Each row of a before or after table is a point. One or more steps were done to the points. Then noise was added and the rows were shuffled. The steps act on columns, c1 being the first. Name the steps. A step turns or swaps two columns, mirrors them in a line or flattens them onto one, adds a multiple of one to another, or multiplies or shifts one. Angles are multiples of 10 degrees, from the lower column toward the higher: turns from -170 to 170, lines from 10 to 170 but not 90. Use the fewest steps. Two steps may share a column if one is a turn and the other turns, adds or multiplies; they go together, in the order done. Otherwise the lowest column goes first.

Before:
[[ 22 -68   6]
 [ 63  42 -30]
 [ 57  22 -52]
 [-14 -38  -6]
 [  5  -1 -69]
 [-32  54 -65]
 [ 25 -38  -8]
 [-43  83 -67]
 [ 72   6 -30]]
After (9 x 3):
[[  5 -56  -2]
 [ 23  35 -20]
 [-13  88 -27]
 [  3  13 -29]
 [ 28  50 -14]
 [ -9  70 -25]
 [-11 -25   4]
 [ 29  21 -17]
 [  6 -29  -7]]
Steps: multiply c1 by 0.4; shift c2 by 10; multiply c3 by 0.4

Before:
[[-39 -51 -10 -58 -41  20]
 [  5 -37  -5  40 -15  51]
 [ 38 -60  55  53  80 -28]
 [-29  52  25  -4  50  -5]
 [  3  35 -14  24  -1  40]
 [ 11 -32 -46   9   8   6]
 [ 85 -37  -1  62 -47 -24]
 [ 18 -32  20 -60 -16  48]]
After, 8 rows:
[[ 52 -76  18  13  27 -13]
 [-12 -67  48  -3  21  21]
 [ 12  23  -5 -47 -52  26]
 [ -2  16  53  50  16  -6]
 [  0  37  40 -17   1 -14]
 [-62  33 -24  66  74  -4]
 [-13  -8   5  36  -4 -44]
 [-61  15 -27  80 -64  55]]
Steps: turn c1 and c5 by 160 degrees; turn c2 and c4 by -60 degrees; swap c3 and c6

Before (8 x 8):
[[ 18 -49  33 -25 -11 -25  -1  -1]
 [ 29   9 -37   2   2   9  34 -10]
 [ 29  22  -8 -16  11   4  10 -22]
 [-10 -45 -11 -32 -18  -4 -22  -1]
 [-12   3  18   2 -25  27   3 -11]
 [-13 -10  28  22  11  32  -8 -17]
 [-18 -45  24 -39  -2 -25  -5  22]
 [  1 -41   4 -34 -16  21 -19  28]]
After (8 x 8):
[[-13 -11  28  32  17  96  -7 -18]
 [ 30  22  -7  -7  18  12   9 -22]
 [-13   4  18  11 -39  82   3 -11]
 [ 29   9 -37  13   5  27  34 -10]
 [-18 -45  23 -30  -2 -74  -6  22]
 [  0 -43   4 -24 -25  63 -19  28]
 [ 17 -51  34 -15 -18 -75   1  -2]
 [-10 -45 -11 -21 -28 -13 -24  -3]]
Steps: shift c4 by 10; multiply c5 by 1.6; multiply c6 by 3

Before:
[[ 22 -18  13 -18 -19  -4 -31 -14 -21]
 [ 20  14  19 -42  19   3 -64 -24 -20]
 [-26  17  27  16  12 -24 -23   8  31]
 [-17  20  49   5  36 -35   2  18   7]
 [-50 -75 -18  20   8  15   3 -36 -21]
 [-14 -34  21 -14 -33   5 -47 -54 -54]
 [-37  17   5  -5  12 -10  -4  18  -5]
 [-31 -27   7  28  -7  25  14 -42 -17]]
After:
[[-49 -74 -18 -33   8  20   3 -36  -5]
 [-37  17   5  22  12  -6  -3  18  -8]
 [-27  17  27  28  11 -32 -23   8   6]
 [-16  20  49  32  37 -32   2  18 -13]
 [ 22 -17  13 -39 -18   4 -31 -14 -14]
 [ 21  13  19 -78  19   9 -63 -24 -11]
 [-31 -27   7 -35  -7  28  15 -42   2]
 [-14 -34  22 -94 -33  22 -48 -55 -31]]
Steps: add 1.5 times c8 to c4; multiply c9 by 0.7; turn c6 and c9 by 30 degrees

Before, 9 rows:
[[-14  18  62  -1  27   9  49  -3 -74  27   6]
 [ 21 -11  37  31 -23  45   7   7  27 -41 -25]
 [-16  -8  21  43 -30  68 -34 -59   5 -29 -45]
 [ 21 -23  27  53 -24  76 -62 -27 -19  10 -11]
 [ 30 -20  -9  17   1  52 -54 -42  16 -36 -37]
 [-10  86  -1  27 -15 -10   3  28 -81   3 -37]
 [-16  26 -10  19   1  46  33   7  15 -13   8]
 [-22  50  36  -4 -13 -18   6  12 -56  67 -31]
 [ 27   3  -6  45 -20  20  39 -34   9 -14  -9]]
After, 9 rows:
[[ 30 -16 -16  20   3  21 -50 -67  33 -37 -37]
 [ 22 -31  18  55 -26  32 -65 -43 -24   9 -11]
 [-21  36  52  -6 -13 -11   6  21 -86  63 -30]
 [-12  80  26  28 -15  -6   3  44 -82   3 -37]
 [ 26   1  -5  47 -20   4  40 -48  17 -15  -8]
 [-15 -12  17  43 -26  30 -34 -97  18 -30 -47]
 [-14  27  -1  21  -1  20  30   6  22 -18   9]
 [-13  -7  66  -4  25   4  49  -5 -84  29   2]
 [ 24 -22  29  31 -22  20   8   8  46 -42 -27]]
Steps: turn c2 and c3 by 20 degrees; multiply c6 by 0.4; multiply c8 by 1.6; add -0.5 times c10 to c9

Before (10 x 12):
[[ 26  24  21  61  24  13 -11   7 -50 -35 -17  25]
 [-12  -1 -12  15 -31 -11  59   8 -29   2  31  55]
 [-12  -1  37  22 -18 -39  37  -8 -24  -5  25   7]
 [ 23  44 -29 -20  25  -3 -27  -7  22 -47 -38  -9]
 [  6  22  60   0 -39  15  10  11 -26 -38   1  41]
 [ 42  -1 -49 -28  -8 -26 -48  32   1 -62  -2 -39]
 [ -1  -6 -45 -44 -23 -88 -43  86   5  13  18  -4]
 [ 28   9 -15 -34  42 -25 -32  55   9 -50  21 -16]
 [-34  15 -26  19  35  -5 -12   2 -15 -86 -23  -7]
 [-33 -20   7  39 -45 -36  14  21  17  11  63  44]]
After:
[[-68 -19   6 -50 -29 -36  16  41 -16 -72 -29  26]
 [ 51  23  22 -68  21  15 -49  -6  19  47 -16   2]
 [ 45  45 -31  22  17  -3  26 -17  23  76 -14   2]
 [ -6  -5 -41  40  21 -90  13  88  43 -28  -2  11]
 [ 12  23  57 -16 -26  14 -31  29  -3  30 -34  36]
 [-23  -1  34 -20 -19 -37 -32  -1 -35 -20 -18   0]
 [-66  14 -27 -16  30  -4 -17 -16  13  95 -50 -15]
 [ 58  12 -19  37  63 -24  13  27  25  21 -51  -3]
 [-21  -2 -10 -34 -23 -14 -39  23 -50 -35 -17  47]
 [ 83   0 -50  41   8 -27   7  33  49  51 -45 -29]]
Steps: multiply c1 by 2; mirror c4 and c12 in the line at 100 degrees; turn c5 and c8 by -30 degrees; turn c7 and c9 by -100 degrees; turn c10 and c11 by 130 degrees; multiply c10 by 1.3

Before, 9 rows:
[[ 18  24 -21 -12 -26   2   4  22 -46   1  47   4  37  15]
 [ 11 -20  14 -20  -6 -24  39  38 -36  14  17  31  50  14]
 [ 28 -27  12  -4  62 -40 -75  70  44 -42 -30  57  12 -12]
 [-26  -1  -7 -41   3 -17  30  -3 -22  20  22  29  12  59]
 [ 27  22   6  -9 -20 -28  -6 -11 -15  33   8 -24  69  53]
 [ -3  28  17  48  -6 -55  -3  -5 -36 -26   7 -17  -1 -23]
 [ 40  56  43  43 -11  -8 -22   6 -34  31  17  -5  32 -34]
 [ 29 -73 -27 -52  37 -21  21  17   2  56  16  47  38  -5]
 [  5   7  23  40 -36 -16 -52  19 -30  27  11 -11  13   1]]
After, 9 rows:
[[ 14 -26   8  13  -8 -23  39  37 -30  11  15  36  50  24]
 [ 18  -4 -13  -9   4 -19  30  -2   0 -24  23  30  11  62]
 [  0  35 -16  23 -28   1   4  20 -34  15  51   6  38  30]
 [ 32  73  43  73 -11  -8 -16   6 -39  40  16  -8  34 -19]
 [ 29   8  21  69 -41 -15 -52  17 -28   5  11  -9  12  11]
 [-43 -31  -3  28  63 -40 -77  70  34  28 -30  56  12 -30]
 [-26  39   4  78  -2 -58  -6  -5 -43  -3   5 -18   0 -10]
 [ 34  27  -3  23 -20 -27  -8 -11   4  27   8 -24  68  58]
 [ 56 -91 -34 -20  39 -17  23  18  -1  27  17  49  38  -6]]
Steps: swap c1 and c10; multiply c2 by 1.3; add 0.3 times c6 to c3; shift c4 by 30; turn c9 and c14 by -20 degrees

Before, 8 rows:
[[-30   7   3  46 -38  -6 -21 -11  11 -16 -19   9   1 -27  -5   4   6  20]
 [-30  -3  12  35  -7  -7  -8   1  19  10  -7  26 -16 -36  10   7 -29  29]
 [ 41   2  -2 -67  14  -2  23  19  18 -24 -15  13   0   5 -21 -22 -12   5]
 [ 44  16 -28 -33  18 -19  -5  16  -9 -17   3   8  25   5  -3 -30  -9  10]
 [  5   6  12  31 -15 -22 -14   3  27  -8   3   6   4 -15   2  26 -20   5]
 [ 32  18 -13 -36  19   2   2   9  -7 -22  13   2  -9 -28 -20   8   0  -1]
 [-13   0 -13  33 -26 -13   5  20  18  -9  24  27   3 -34   2  14   5  -4]
 [-22   7 -28  11 -25 -44 -20   4  19 -11   4  -2 -28 -31  -3  11  15   5]]
After (8 x 18):
[[-23   7 -28  10 -63  11  11 -20  18 -45   8  -1 -27 -32  -2  10  13   6]
 [-29  -1  11  34 -17 -11  31  25  20  -8 -13  26 -16 -35  11   8 -24  29]
 [ 30  19 -13 -36  46  21  -5  -3  -7   2   2   2 -11 -28 -22   9   5  -2]
 [ 44  18 -28 -33  44  16   2  -5 -10 -20  -3   7  25   6  -4 -29  -5   9]
 [-13   0 -12  34 -67   8   9  18  18 -12   8  28   3 -35   3  14  14  -4]
 [-30   8   3  46 -94  16  33   6  11  -7  -2  10   1 -28  -5   4  -3  21]
 [  5   6  12  32 -39   8  14  -4  27 -23  -8   6   3 -17   1  26 -15   4]
 [ 41   2  -2 -68  34  23 -17  14  18  -3 -10  13   0   5 -21 -22 -17   5]]
Steps: multiply c5 by 2.5; turn c6 and c10 by 90 degrees; add -1.5 times c12 to c8; turn c7 and c8 by 140 degrees; flatten c11 and c17 onto the line at 60 degrees

Before, 10 rows:
[[ 35   4  50 -32 -33   1  -9 -30  48  44 -19 -15 -37  44  -9  -1 -44 -33
  -20 -13]
 [ 20  -3  32  17  16  46  14  32  33 -12  40 -12  29   3 -29 -23  43 -34
    3  27]
 [ -5  -9 -12 -36  13 -58  12  53   7   8  29 -11 -28 -39  26 -22  22  56
  -23  29]
 [-23 -71  29 -28  64 -59  39  37 -22   9  -9   6 -45 -51  60  26 -58  14
   -9  -4]
 [-10 -40  41 -35  55  -8 -18  -5  13 -59 -30 -58  39 -33 -10 -25  22 -41
  -19  -2]
 [ 14 -18  35 -15  33  22  16 -20  -4 -52  18 -35 -41  29 -33   3 -47  24
   21  -5]
 [ 29 -37 -58 -24  28  24  19 -36 -20 -40  72 -51  57 -14  29  46   0   5
  -36 -34]
 [ 41  22   7  44 -30 -30 -31  20  45  46 -35 -23   5  48  33  57  16  -4
  -23  27]
 [-32   8  -4  15 -31 -15  28  11  33  -6 -31  35  53 -38  65  12 -23   0
   50 -20]
 [-14   6  -4 -31  -8  47 -35  32  -3  35  30  46 -22   9  41  13  33  32
    9  17]]
After (10 x 20):
[[ 42 -22   8 -45 -27 -18 -31  22  46  46  31 -39   8  47  12  58  17   1
  -24  26]
 [ 24  17  32  38   6 -21  14  32  29 -11 -18   9  29   0 -30 -21  44  77
    3  29]
 [ -3  11 -13 -43  10  39  13  53   7   8 -67 -23 -28 -36  15 -19  23 -97
  -22  30]
 [-30 -31  -9 -22 -12  -6  28  12  31  -6  29 -18  49 -37  72  12 -20  -8
   49 -22]
 [ 28  19 -60  28  44   9  18 -35 -17 -39 -70 -56  58 -12 -12  47   0  17
  -35 -37]
 [ -9  46  40   5  53  26 -17  -7  13 -60  55 -41  39 -31 -46 -27  22  66
  -21  -4]
 [ 30 -30  49  16 -11  24  -8 -29  47  41  41  -2 -36  43 -16   1 -45  55
  -19 -14]
 [-25  53  34 -45  79  34  39  35 -23   9   0 -31 -45 -51  51  27 -58 -33
   -7  -8]
 [-14  -7  -4  55  -8  10 -37  33  -4  37 -51   8 -21   9  58  11  32 -47
   10  21]
 [ 14  30  34  27  24   6  20 -23  -6 -57 -31  -7 -39  28 -45   5 -43 -38
   25  -3]]
Steps: turn c2 and c5 by -80 degrees; turn c4 and c6 by -110 degrees; multiply c6 by 0.7; multiply c18 by 2; turn c11 and c18 by 160 degrees; turn c12 and c15 by 40 degrees

Before:
[[-10 -29 -22  61  56 -58  48 -13  24  31 -13   7 -46 -26  -9 -33   1 -12
  -23  43 -51  18  -1 -39]
 [-39  -6 -19 -31 -17   3 -34 -28  33 -23  54 -29  22 -39   3  52   6  43
  -70  -8  70 -27  34 -62]
 [  6   8  54  -5 -32  -8 -33  80  20   9 -43  15 -29  21 -39  27 -27  -3
   17 -11  51 -42 -83 -46]
 [-21 -28  17   1  60 -37  54   9 -13  50 -39  15 -36  15  32 -20  -4   8
    4  64  54  -8 -43 -33]
 [ 10  51 -17 -43 -17  26  43  40  31 -14 -41  24  15  16 -12  51 -28 -24
    2 -47  -2 -29  -9  13]
 [ 31 -42 -12  17  41 -39  46  -4  34  57   4 -42 -23  11  25 -36  35  -6
  -52   3 -10  14  -8   1]
 [-45  -2  34  10 -33 -13 -27  37  35   0  -6  71  44  68 -12  47 -19 -38
   -7 -27  41 -32 -28 -54]
 [ 36   4 -42  34  52 -58   5 -42  24  39 -32 -10  10 -12  27  15   7  10
  -50  31 -46  68  19  27]
 [ 13  -5   0  44  57 -80  59  10 -23  19 -52 -41   6  -7  50 -20  33 -11
   -8  33 -25  -1  -7 -39]
 [ 38 -34 -31  42  95   1  45 -16 -21 -10 -67 -38 -11  22  21 -10   6   4
    2  -2 -19  30  56   4]
 [-52   7  10   6 -32  -2   1  80  -1 -32 -11  44  12  17   3  33 -14   2
   27 -59  50   8 -33   4]
 [-18  10  -7  18  29  23  -4 -19  34 -13 -13 -49  17 -53  37  18 -40 -17
  -67 -31  59 -26  22  11]]
After:
[[ 47  13  -5  19  28  21  11  -2  34 -10  14 -48  16 -55  -4  14 -20 -18
  -67   4  66 -18  19  23]
 [ 39 -29  19 -17  62 -37  38  26 -17  49 -13  17 -36  15 -16 -45  18   8
    4 -78  29  -4 -40 -22]
 [-14 -42 -16   5  39 -38  23   1  35  60 -15 -46 -22  10 -24 -53  21  -6
  -53   3 -10 -32  -7   4]
 [ -7  10  54   8 -28  -5 -14   2  16  11  -2  17 -29  17  56  46   6  -2
   16  -6  52  -7 -84 -96]
 [ -7 -27 -16  45  54 -61  22  41  23  29  -6   8 -47 -30 -10 -55   7 -14
  -22 -22 -64  21  -1  -5]
 [ 38  -2  35  15 -33 -15  -3  31  32   0   9  72  48  69  29  53  -8 -38
   -5  11  48  22 -25 -59]
 [ 38  -6 -18 -20 -14   4  -3  68  29 -23  17 -30  15 -39  19  62 -26  43
  -67 -15  66  20  31  -8]
 [ 20  -9   0  21  54 -80  39  29 -26  21 -36 -38   5  -5 -32 -44  45 -13
   -5 -18 -34 -35  -6 -29]
 [-24 -31 -30  27  94   4  36   3 -20 -12 -31 -35  -9  19 -35 -32  38   4
   -2   8 -13 -29  56  13]
 [  1  49 -13 -55 -17  27  62 -32  33 -13  -5  20  16  12  30  22   3 -22
    3  46  14 -13  -7 -29]
 [-44   2 -42  33  51 -58  11  -2  27  37 -14 -11   9 -12 -71  10  17  10
  -48 -11 -53 -13  22  53]
 [ 30   9   9   1 -34  -2  19 -49  -5 -29   4  41  13  14  -9  24  -1   2
   28  39  69  42 -30 -67]]
Steps: turn c15 and c22 by 130 degrees; turn c1 and c22 by -130 degrees; add -0.3 times c7 to c4; turn c7 and c16 by -30 degrees; mirror c8 and c24 in the line at 120 degrees; flatten c11 and c17 onto the line at 130 degrees; mirror c20 and c21 in the line at 100 degrees

Before, 12 rows:
[[  3  20  11 -16  12  19  -1  -5 -11 -11 -17  24  26  -6   3  -7 -39 -18
    9   0  14 -24  36  31 -27   5  14  27 -29 -14  23  21]
 [-25  17  49 -32   4   9  10 -14 -13  -3  18  -4 -32  40  13   1  -6  -5
   -9  -6  19   2  27  42 -17   3 -14  29   6 -29  24 -19]
 [-28  14  15 -21 -40   3  -7   8   4  16 -18 -24 -18  10  26   6 -26 -18
   -2  17  15  -2  11  19 -42  15   4  18 -27 -25  11  12]
 [ 15 -31 -27  55   7 -13  27  33 -15  17   6  42  11 -21 -50   9 -45  17
   46  -5  13  -3 -51 -34  15 -27  37  -2   3   9 -50  13]
 [ 21  -9   4  15  28  32  29  48   1 -11  11  21   4 -17 -26  11 -75  -4
   46  21  32  28 -30 -15  -7  -6  36 -27 -17  -5 -28  18]
 [-14  63  29 -34 -18  22 -14   4   3   0   7 -15   3  13   5 -16  11   6
    8  20  -4 -16  11  26  -9  23 -25   3   0 -23  38  10]
 [ -4  11  39 -23 -16   3   0 -15  13   5   5  -8 -16  -5   0 -18   0  12
  -17  37  25 -24  20  60 -40   1 -56   4 -27 -36  16 -31]
 [ 23  28   4   4   8  26  38  62 -35 -31 -21 -13  17 -24  -4  19 -70 -40
   31 -11   9 -35  -8 -10 -35 -15   9  17  14  -3 -23  18]
 [  3  13  16 -51 -22  11  -4 -17  13  29   0  11 -20  73  20 -34   7  16
  -24  31  -1  -8  40  46 -30 -12 -41 -11  -8 -41  -3  -4]
 [ 29 -16 -53   2   1 -40   9   3  37  18  39  37 -40  27 -29  44 -27  21
    4  46  35   2   5  -6   5 -38 -10 -19  36   5  19  16]
 [ 21 -45 -16  19   3 -18  30  33  26 -14  24  32  32  -4 -42  33 -53  10
    2   2  -4   8 -51 -25   6 -33  30 -25   5 -35  -9  14]
 [ 32  20 -12  31 -28 -31  15  21  71  41  41  28 -48  27   0  29  -2  44
  -32  29  11  22  54  42  13 -53  -5  -7  38 -15  23  16]]
After (12 x 32):
[[  8  22  10 -18  12  19   1  -3  -9 -10 -16  24  28  -5   4  -8 -39   0
    0   0  33 -23  12  31 -24   4  14  27 -30 -15  22  21]
 [-76  17  48 -33   4  11  12 -12 -11  -3  20  -3 -31  36  13   4  -7  14
   -2  -7  47   0  12  42 -17   2 -15  29   7 -30  24 -18]
 [ 85 -18 -50   1   1 -39  10   4  37  20  41  36 -42  26 -29  44 -25  39
    2  47  88  -1   1  -6   3 -39 -10 -19  36   3  19  19]
 [-12  11  39 -26 -13   3  -2 -14  14   5   6  -6 -17  -6   0 -19   2  34
    2  39  64 -24   9  62 -40   1 -54   3 -26 -36  15 -33]
 [ 45 -31 -27  55   7 -13  26  32 -15  16   8  43  10 -22 -51   8 -46  39
    0  -7  35  -2 -21 -35  15 -25  39  -3   2  10 -49  11]
 [ 97  17 -14  31 -28 -32  13  21  72  42  43  28 -49  25   0  26  -2  65
    0  30  28  23  23  41  13 -54  -6  -8  38 -17  25  18]
 [ 69  28   0   5   6  25  37  61 -35 -29 -23 -12  16 -25  -3  20 -69 -23
    0 -12  21 -34  -4 -12 -34 -14  11  16  15  -3 -24  18]
 [-84  15  17 -22 -42   4  -7  10   5  17 -16 -24 -16   8  25   7 -27   0
    0  17  37  -3   3  17 -42  13   4  19 -29 -25  10  12]
 [ 62  -9   7  13  30  31  28  49   1 -12  11  21   6 -18 -27  10 -77  16
    0  21  78  28 -13 -17  -9  -6  38 -26 -16  -4 -28  19]
 [ 61 -46 -15  20   3 -18  31  31  26 -14  25  32  32  -4 -43  33 -53  30
    3   3  -9  12 -21 -25   7 -33  29 -26   6 -35  -7  13]
 [  9  13  14 -53 -23  10  -3 -17  13  28   2  14 -18  74  19 -33   6  36
    0  30  -2  -8  15  45 -30 -14 -43 -11  -9 -41  -5  -3]
 [-42  64  28 -35 -19  21 -14   1   2   1   9 -15   3  12   5 -15  12  27
   -1  22 -12 -14   4  25  -9  23 -25   3   1 -24  37  10]]
Steps: multiply c1 by 3; shift c18 by 20; multiply c19 by 0; multiply c21 by 2.5; multiply c23 by 0.4

Before (8 x 48):
[[-11  20   0 -33  15  20 -15  13  13 -17 -41  38   9  17  10  30 -15  25
   14  -1  -6   3  21 -13 -18 -43  19  13  -7  -8  57  -1 -17   4  -9   9
  -16   9  -1  18   7  -7 -11  16 -21   7 -12   1]
 [-43 -10   1 -27  19   9 -25  -6 -24  -1  -5 -21  -1  13  22  11  16   5
    1  14  -3   2  21  70 -29 -23   7   5 -20  -8   9   7  -3   3  33  -7
  -31   1  78  30   2 -25  24   3 -10  -8  -3 -35]
 [-18 -16   5  23  21  40 -30   4 -22  19  23 -13 -26 -12   0  27   4 -35
  -33  14   9  -8   1   3  -6  -3   1   5  -6  22 -33   5 -53   6  10  33
  -33  -6 -13  -4 -13  -3  65  19  16  24  -4   4]
 [ -6 -12  -3  24 -15   9 -17  13   9 -23  -4  -8  30  -5  20 -10   0   4
    5  14 -25   8  23 -16 -17  -1   2  16   0  -9 -26 -17  11   4  31  13
   -6  -6 -35  36 -10   0  23   2   5  18 -25  11]
 [-11 -12  -2   6  -8   7  72   6 -25  28   0  -9 -26 -11 -17  26  -3  -2
   13  14 -12   7  -1  43 -11  22   0  14 -13   0  -6   9 -27 -47   9  30
   42  10  -6   8  -3  17 -23   9 -12 -23 -20   3]
 [-10 -17   6  17   8  15 -13   6 -23  -8  15 -18   6 -15 -17   0  24  23
    9 -10 -35  28  -3 -20 -25  28  12  -7  -6  -5  15 -29  32 -50 -89   1
   10 -15 -46  22  -3 -22  -2  24   0  28  95  -7]
 [ -8  31 -46  18   3  54 -30   4 -25   2  12   1  28  24  21  -2  12  23
    8 -28 -14  -5  12 -28  33   3  24   3 -23  -6 -33 -17  -5 -10   4 -14
    6  11 -24   8  -1   7 -26 -52  -9   1 -16   3]
 [-58 -10  16   6 -11   8   3 -16   3   5  11  -7 -13   1 -14  -2  25  17
  -48  11   6  -9 -72 -14  45  31   4 -21  -5  -7  -9  -5  11   4  29  18
  -23  13   4  35 -17  10  -6  25 -23  15 -12  14]]
After (8 x 48):
[[ -7 -10  -4  24 -16   8 -17  13   9 -22  -4   8  33  -6  21 -11   0 -17
    5  13 -24   8  24 -30 -16  -3   1  16  13  -9 -28 -18  12  12  18  12
   -4  -7 -34  35 -10   3  25   3   4  10 -24  11]
 [ -8  31 -46  18   3  56 -30   5 -27   2  13  25  28  24  22  -4  13   4
    9 -28 -14  -4  12 -28  34   3  25   3  -8  -6 -33 -16  -3  -8 -10 -14
    4  11 -24   9  -1  -1 -26 -54  -9  23 -15   3]
 [-43 -20   3 -28  18  10 -25  -7 -24  -1  -5 -29  -1  11  21  11  16 -16
    0  13  -3   1  21  45 -31 -23  10   3 -18 -10   9   7  -4  -2  64  -7
  -29  -1  77  28   1 -18  23   3 -10  13  -4 -35]
 [-60  -5  16   6 -11   8   4 -14   4   6  11  -1 -13   2 -15  -2  23  -3
  -49   9   6  -9 -73 -26  46  29   3 -23   9  -8 -10  -5  11  10  17  20
  -23  13   2  35 -17  12  -5  28 -24  10 -11  13]
 [-13  -5  -1   6 -10   8  72   4 -23  28   2  -5 -27  -9 -16  26  -5 -21
   13  12 -12   7  -2  32 -10  23   0  13 -10  -1  -6  11 -27 -55  29  30
   42  11  -5   9  -3  19 -24  11 -11   9 -21   3]
 [-11  16   1 -33  16  19 -16  14  14 -17 -40  -2  10  17   9  31 -15   5
   13   0  -5   4  19  -4 -18 -42  20  13   0  -9  57  -1 -16   5 -13   8
  -17   9  -3  18   7 -14 -11  16 -20   9 -12   0]
 [-18 -14   4  23  23  38 -31   6 -23  18  23  12 -28 -10   1  27   4 -54
  -32  14   8  -7   4  -2  -4  -2   2   5  12  22 -31   6 -54  12  10  33
  -30  -7 -14  -5 -11   4  63  19  14  15  -5   5]
 [-10 -20   5  17   9  16  -9   6 -23 -11  16 -30   7 -16 -17  -2  24   3
    8 -11 -36  27  -4  28 -24  29  14  -7  33  -4  16 -29  31 -36 -86   1
    9 -16 -45  23  -4 -15  -2  23   0  28  94  -7]]
Steps: turn c2 and c42 by -20 degrees; add -0.7 times c31 to c12; shift c18 by -20; turn c24 and c35 by 30 degrees; turn c34 and c46 by -20 degrees; turn c29 and c46 by -60 degrees
